Rows are points. The last column is the point's height on a tilted bowl or saddle (a function of degree 2), plus a little noise. Count its main directions that bend up, bend down and stay straight.

Points, 16 rows:
[[ 0.22  0.12 -0.15  0.07]
 [-0.40 -0.08 -0.04  0.13]
 [ 0.09  0.25  0.07 -0.02]
 [-0.03 -0.11  0.05 -0.04]
 [-0.44 -0.10 -0.44  0.56]
 [-0.31  0.01  0.11 -0.02]
 [ 0.30 -0.42  0.66  0.36]
 [ 0.31 -0.24  0.13 -0.10]
 [ 0.37  0.32  0.67  0.31]
 [ 0.18 -0.09  0.02 -0.07]
 [-0.17 -0.06 -0.28  0.18]
 [-0.27  0.44 -0.03 -0.09]
 [ 0.22  0.26 -0.33  0.30]
 [-0.42  0.17 -0.65  0.85]
 [ 0.33  0.03  0.00  0.00]
 [ 0.67  0.01 -0.06  0.10]]
Directions: 2 up, 1 down, 0 straight

Points:
[[-0.39 -0.47 -0.05 -0.04  0.18]
 [-0.36  0.09 -0.31 -0.29  0.26]
 [-0.64  0.06 -0.33 -0.09  0.33]
 [-0.27  0.23 -0.02 -0.18  0.28]
 [ 0.19 -0.17  0.30  0.46  0.26]
 [-0.02  0.28 -0.20  0.15  0.22]
 [-0.17 -0.46  0.15 -0.65  0.35]
 [-0.28 -0.19  0.08 -0.13  0.17]
 [ 0.48 -0.25  0.45  0.10  0.36]
 [-0.37 -0.26  0.30  0.07  0.25]
 [-0.11  0.44  0.34  0.23  0.44]
 [-0.16  0.37 -0.10 -0.31  0.36]
 [ 0.30  0.14 -0.27  0.14  0.19]
 [ 0.31 -0.74 -0.44  0.03  0.30]
 [-0.28 -0.12  0.09  0.16  0.16]
 [-0.07  0.34 -0.22  0.40  0.28]
 [-0.02  0.08 -0.20  0.03  0.14]
 [ 0.32  0.58  0.20 -0.13  0.50]
 [ 0.21  0.11  0.50 -0.15  0.36]
 [ 0.00  0.38  0.34 -0.22  0.42]
 [ 0.38 -0.18  0.07 -0.78  0.43]
 [-0.06 -0.21  0.30 -0.15  0.21]
 [ 0.57 -0.27 -0.35  0.46  0.29]
 [-0.07 -0.50  0.13 -0.02  0.18]
 [-0.46 -0.01 -0.35 -0.14  0.23]
 [-0.06  0.27  0.11  0.01  0.25]]
Directions: 4 up, 0 down, 0 straight

Points (42 x 7):
[[ 0.01  0.10 -0.19  0.11 -0.59 -0.21 -0.22]
 [-0.08  0.00  0.22  0.11 -0.44  0.20 -0.25]
 [ 0.14  0.17  0.03  0.04  0.15 -0.40  0.00]
 [ 0.16  0.47 -0.39  0.15 -0.11 -0.23  0.18]
 [ 0.41  0.11  0.39 -0.28  0.64 -0.63 -0.33]
 [ 0.54 -0.43  0.29 -0.12  0.05 -0.38 -0.27]
 [ 0.07  0.48  0.10  0.38 -0.25 -0.19 -0.07]
 [-0.03 -0.03 -0.52 -0.04  0.05  0.17 -0.13]
 [ 0.13  0.28  0.43 -0.41  0.51  0.35 -0.05]
 [-0.33  0.15  0.14 -0.05 -0.06 -0.02 -0.16]
 [-0.16  0.21 -0.03  0.13  0.14  0.71 -0.54]
 [-0.12 -0.38  0.08 -0.07  0.10  0.64 -0.34]
 [ 0.11 -0.43 -0.10 -0.55  0.18  0.35 -0.12]
 [-0.11  0.27  0.18 -0.44 -0.34 -0.32 -0.31]
 [-0.14 -0.38 -0.67 -0.29  0.12  0.63 -0.74]
 [ 0.06  0.03 -0.62 -0.19  0.33 -0.25 -0.09]
 [ 0.32 -0.42  0.44 -0.05  0.23 -0.04 -0.17]
 [-0.34  0.41  0.28 -0.06  0.21 -0.01 -0.29]
 [-0.18  0.03  0.22 -0.04 -0.72  0.18 -0.49]
 [-0.09 -0.06  0.03 -0.02  0.24 -0.22 -0.04]
 [ 0.53  0.20 -0.06 -0.05 -0.04 -0.22  0.18]
 [-0.21 -0.10  0.31 -0.06 -0.30 -0.39 -0.23]
 [-0.07 -0.18 -0.22  0.04  0.08  0.09 -0.06]
 [-0.33 -0.23 -0.38 -0.30  0.02 -0.15 -0.25]
 [-0.14 -0.69 -0.05 -0.03  0.05 -0.28 -0.23]
 [-0.27 -0.10 -0.45 -0.39 -0.23  0.07 -0.38]
 [ 0.02 -0.51  0.27  0.15 -0.02  0.34 -0.24]
 [ 0.17  0.00 -0.25  0.22  0.45 -0.08  0.06]
 [ 0.04 -0.43 -0.12 -0.61 -0.27 -0.13 -0.26]
 [-0.08 -0.54 -0.51 -0.27 -0.39  0.24 -0.63]
 [-0.21  0.79 -0.29 -0.02 -0.38  0.03 -0.59]
 [-0.17 -0.32 -0.01 -0.25 -0.29 -0.01 -0.14]
 [-0.11  0.64  0.24 -0.05 -0.07 -0.09 -0.35]
 [ 0.28 -0.12  0.12  0.05 -0.37  0.49 -0.39]
 [-0.48 -0.09 -0.30 -0.37  0.28  0.23 -0.22]
 [-0.46 -0.74  0.03 -0.47  0.35  0.10  0.07]
 [-0.36 -0.07 -0.02  0.07 -0.11 -0.21 -0.16]
 [ 0.03  0.31  0.44  0.01 -0.22 -0.30 -0.26]
 [-0.40  0.11 -0.65  0.15  0.40 -0.09 -0.36]
 [ 0.22  0.56  0.15 -0.27  0.18 -0.68 -0.29]
 [ 0.19  0.10  0.26 -0.34 -0.10 -0.08  0.00]
 [-0.17  0.50 -0.01 -0.16 -0.07  0.06 -0.25]]
Directions: 1 up, 4 down, 1 straight

Points:
[[-0.21  0.19 -0.40 -0.39 -0.76  0.06  0.28  0.13 -0.10]
 [-0.19 -0.43  0.52 -0.04  0.88  0.57 -0.02 -0.17  0.82]
 [-0.10  0.21 -0.41 -0.32  0.00 -0.15  0.40  0.02 -0.03]
 [ 0.30 -0.27 -0.23  0.18  0.41 -0.25 -0.10 -0.24  0.00]
 [ 0.20 -0.16  0.08 -0.02 -0.16 -0.35  0.31  0.13  0.10]
 [-0.29  0.01  0.06 -0.12  0.10 -0.02  0.07  0.60 -0.07]
 [-0.15 -0.58  0.42  0.20 -0.01  0.12  0.32  0.17  0.28]
 [ 0.57  0.20 -0.08  0.33 -0.09 -0.38 -0.27 -0.17 -0.53]
 [ 0.09  0.63  0.08  0.52 -0.09 -0.03  0.12 -0.11  0.50]
 [-0.38  0.13 -0.08 -0.20 -0.35 -0.06  0.54  0.14  0.14]
 [ 0.38 -0.33 -0.44  0.02  0.23  0.18  0.51 -0.12  0.33]
 [ 0.15 -0.31 -0.60  0.18 -0.13 -0.46  0.31 -0.39 -0.33]
 [-0.16  0.28  0.09  0.00 -0.05 -0.20  0.35  0.32  0.19]
 [-0.25 -0.02 -0.01 -0.28 -0.02  0.15  0.30  0.34  0.04]
 [ 0.24 -0.46  0.82 -0.05  0.32 -0.31 -0.22  0.10  0.12]
 [ 0.09 -0.03 -0.29  0.13 -0.28 -0.40 -0.11 -0.05  0.04]
 [-0.21 -0.06  0.26 -0.06  0.01  0.07 -0.22 -0.59  0.19]
 [ 0.06 -0.02 -0.04 -0.32  0.41 -0.04 -0.51 -0.03 -0.06]
 [-0.15  0.45  0.49 -0.29  0.01 -0.15 -0.02 -0.35  0.17]
 [ 0.12 -0.33 -0.40  0.26 -0.13  0.23 -0.50  0.52 -0.41]
 [ 0.14  0.55 -0.19  0.12  0.15  0.17  0.41  0.26  0.48]
 [-0.25 -0.15 -0.24 -0.22 -0.52 -0.13 -0.14 -0.01 -0.16]
 [ 0.26  0.05 -0.18 -0.14 -0.06  0.00  0.24  0.22  0.08]
 [-0.08  0.36  0.36  0.06 -0.24 -0.54 -0.46  0.18  0.12]
 [ 0.03 -0.07 -0.63 -0.03 -0.05 -0.08  0.28 -0.08  0.05]
 [ 0.12  0.02  0.32 -0.48 -0.23 -0.07 -0.25 -0.33  0.11]
 [-0.26 -0.22  0.20  0.46  0.65 -0.03 -0.08  0.23  0.08]
 [-0.32  0.13  0.18 -0.20 -0.18  0.21 -0.04  0.32 -0.21]
 [-0.20 -0.18 -0.19 -0.10  0.37  0.10 -0.16 -0.55  0.01]
 [ 0.23 -0.16  0.62 -0.13  0.13 -0.24 -0.20 -0.36  0.30]
 [ 0.32 -0.19  0.12 -0.41  0.26  0.14  0.30  0.71  0.47]
 [-0.31 -0.10  0.12  0.03 -0.13 -0.45  0.00  0.38  0.09]
 [-0.71 -0.22  0.35 -0.37  0.21 -0.15  0.20  0.27 -0.62]
 [-0.43 -0.14 -0.43 -0.36 -0.59 -0.20 -0.32 -0.13 -0.31]
 [-0.13  0.05 -0.32  0.18  0.37  0.02 -0.68 -0.27  0.52]
 [-0.47 -0.25 -0.23  0.10  0.01  0.42  0.32  0.21  0.17]
 [-0.52  0.25 -0.25 -0.46 -0.02 -0.20 -0.55  0.36 -0.23]
 [-0.69 -0.07 -0.34 -0.10  0.20 -0.04 -0.07 -0.19 -0.17]
 [ 0.25 -0.21  0.24  0.18 -0.04 -0.17 -0.25  0.36 -0.24]
 [ 0.72  0.32  0.29 -0.19 -0.06 -0.24  0.14  0.16 -0.16]
 [-0.09 -0.51 -0.01 -0.30  0.16  0.36 -0.13 -0.15 -0.16]
 [-0.15 -0.07  0.13  0.35 -0.48  0.34 -0.28  0.16  0.15]
 [ 0.39  0.20 -0.73  0.33  0.09  0.20 -0.13 -0.02 -0.04]
 [ 0.20  0.08  0.14  0.11  0.31 -0.24 -0.24  0.14 -0.26]
 [ 0.25 -0.04  0.26 -0.12  0.00 -0.40  0.12 -0.26 -0.18]
 [ 0.68 -0.41  0.61 -0.35  0.31  0.46 -0.28  0.29  0.24]
 [ 0.41 -0.30  0.21 -0.19 -0.43  0.34  0.03  0.14 -0.07]
 [ 0.34 -0.27 -0.43 -0.38  0.19 -0.19 -0.36  0.12 -0.17]
 [ 0.31 -0.11  0.30 -0.12  0.07  0.08  0.10  0.23  0.12]
 [-0.32  0.19  0.26  0.12  0.58  0.07  0.35  0.07 -0.03]
 [ 0.03 -0.21 -0.22  0.24  0.05 -0.18 -0.01 -0.62 -0.12]
 [ 0.13 -0.43  0.34 -0.02 -0.25 -0.11  0.22  0.36  0.26]
 [ 0.12 -0.09  0.15 -0.75 -0.17 -0.38  0.11  0.31  0.20]
 [-0.13  0.35  0.09 -0.11  0.78  0.58  0.54 -0.15  0.78]
 [ 0.01 -0.19  0.20 -0.35  0.28  0.21  0.21 -0.20  0.09]
 [ 0.14  0.35 -0.31 -0.19 -0.08 -0.51  0.08  0.40  0.07]
 [-0.12  0.15  0.24 -0.32  0.33  0.24  0.08  0.03  0.01]
 [ 0.53 -0.24  0.08 -0.11  0.27 -0.27  0.10 -0.09 -0.14]
 [ 0.28  0.11 -0.13  0.11 -0.20  0.35  0.18 -0.02  0.20]
 [-0.15  0.54 -0.30  0.04  0.21  0.03 -0.77 -0.12  0.36]
 [ 0.20 -0.43 -0.14  0.07  0.29 -0.43 -0.16 -0.09  0.11]
 [ 0.63 -0.20  0.32 -0.44 -0.26 -0.25 -0.32  0.15 -0.14]
 [ 0.47 -0.30  0.02  0.01  0.32  0.16  0.10  0.09  0.21]
 [-0.43 -0.09  0.36  0.14 -0.17 -0.47  0.15 -0.22 -0.21]
 [ 0.58 -0.03 -0.58 -0.36  0.17  0.63  0.04 -0.32 -0.61]
 [-0.36 -0.13  0.15  0.11  0.05 -0.36  0.38 -0.35 -0.43]
 [-0.58  1.02  0.23 -0.35 -0.42  0.29 -0.40 -0.17  0.84]
 [-0.10 -0.04 -0.04  0.40  0.00 -0.11 -0.15  0.24  0.13]]
Directions: 4 up, 3 down, 1 straight
